Every row gives one point. Before rounding, the points of a table are all equally far from one centre. They may lie mostly on one side of it. Write the centre, to within rounding.

Points (5 x 2):
[[ 0.27  0.12]
 [ 0.03 -0.13]
 [ 0.28  0.15]
 [ 0.11  0.64]
 [ 0.28  0.38]]
Centre: [-0.15  0.28]

Points, 13 rows:
[[ 0.33  0.27  0.38  0.42 -0.31 -0.37 -0.15 -0.13]
 [ 0.29  0.35  0.10  0.39 -0.25 -0.42  0.06 -0.04]
 [ 0.38  0.06  0.24  0.48 -0.22 -0.43 -0.13  0.13]
 [ 0.16  0.13  0.11  0.14 -0.45 -0.27 -0.37 -0.04]
 [ 0.16  0.31  0.22  0.40 -0.28 -0.33 -0.19 -0.11]
 [ 0.31  0.22  0.29  0.33 -0.31 -0.13 -0.19 -0.22]
 [ 0.47  0.12  0.09  0.16 -0.38 -0.19 -0.18 -0.29]
 [ 0.06 -0.01  0.10  0.40 -0.32 -0.32 -0.28 -0.14]
 [ 0.39  0.10  0.71  0.19 -0.24 -0.27 -0.15 -0.21]
 [ 0.31  0.18  0.29  0.49 -0.28 -0.34 -0.10 -0.24]
 [ 0.32  0.04  0.22  0.32 -0.59 -0.26  0.05 -0.16]
 [ 0.48  0.12  0.19  0.36  0.04 -0.24 -0.15  0.04]
 [ 0.32  0.18  0.29  0.32 -0.42 -0.73  0.02  0.03]]
Centre: [ 0.20 -0.02  0.28  0.01 -0.15 -0.41  0.02 -0.09]

Points, 20 rows:
[[-0.33 -0.05  0.11 -0.76  0.36 -0.02 -0.04 -0.07 -0.41  0.13  0.36  0.17
  -0.16  0.18]
 [-0.15 -0.28  0.03 -0.04  0.50  0.19 -0.14 -0.12 -0.17  0.24  0.46  0.14
  -0.08 -0.04]
 [-0.11  0.04 -0.38 -0.29 -0.07  0.05  0.07  0.10 -0.09  0.25  0.65  0.39
  -0.03  0.40]
 [-0.35  0.18  0.12 -0.29  0.22  0.31  0.46  0.11 -0.26  0.18  0.64 -0.06
   0.10 -0.16]
 [-0.15 -0.12  0.12 -0.63  0.34  0.06  0.41 -0.07 -0.37  0.02  0.32 -0.09
  -0.08  0.16]
 [-0.27  0.18 -0.22 -0.34  0.53 -0.10  0.17 -0.16 -0.44  0.22  0.49  0.22
  -0.18  0.21]
 [-0.51  0.03 -0.10 -0.08  0.13  0.20  0.28 -0.05 -0.36  0.33  0.57  0.18
  -0.17  0.17]
 [ 0.13  0.21 -0.03 -0.14  0.46 -0.07  0.09  0.08 -0.29 -0.01  0.75 -0.43
   0.14  0.23]
 [-0.57  0.09  0.09 -0.38  0.44  0.05  0.09  0.11 -0.21  0.24  0.64  0.12
  -0.45  0.26]
 [-0.32  0.19 -0.07 -0.40  0.62  0.21  0.43  0.02 -0.35  0.32  0.36  0.08
  -0.13 -0.10]
 [-0.26 -0.15 -0.23 -0.15  0.32  0.11  0.20 -0.08 -0.31  0.33  0.60 -0.22
  -0.30  0.05]
 [-0.37  0.05 -0.22 -0.53  0.10  0.25  0.30  0.13 -0.44  0.18  0.44  0.22
   0.00  0.30]
 [-0.01  0.09 -0.14 -0.43  0.52  0.01  0.08  0.03 -0.10 -0.02  0.55  0.40
  -0.50 -0.01]
 [-0.19 -0.27 -0.18 -0.67 -0.07  0.19  0.08 -0.01 -0.31  0.22 -0.02  0.21
  -0.06  0.16]
 [ 0.09  0.16 -0.11 -0.48  0.33 -0.01  0.22  0.17 -0.41  0.74  0.43 -0.04
  -0.21 -0.10]
 [-0.12 -0.02  0.01 -0.24  0.00  0.13  0.48  0.09 -0.17  0.33  0.64  0.23
  -0.05 -0.06]
 [ 0.05 -0.04 -0.22 -0.69  0.30  0.02  0.34  0.05 -0.47  0.28  0.22 -0.08
  -0.38  0.10]
 [-0.25 -0.14 -0.09 -0.39  0.36  0.10  0.34 -0.17 -0.22  0.14  0.51 -0.20
  -0.02 -0.08]
 [ 0.07  0.20  0.17 -0.31  0.49 -0.32 -0.02 -0.25 -0.26  0.48  0.48  0.00
   0.04 -0.08]
 [-0.23 -0.09  0.26 -0.59  0.46  0.17  0.38  0.44 -0.29  0.27  0.31  0.01
  -0.15  0.31]]
Centre: [-0.10  0.38  0.01 -0.19  0.11  0.02 -0.07  0.23  0.00  0.12  0.05 -0.10
 -0.16  0.11]
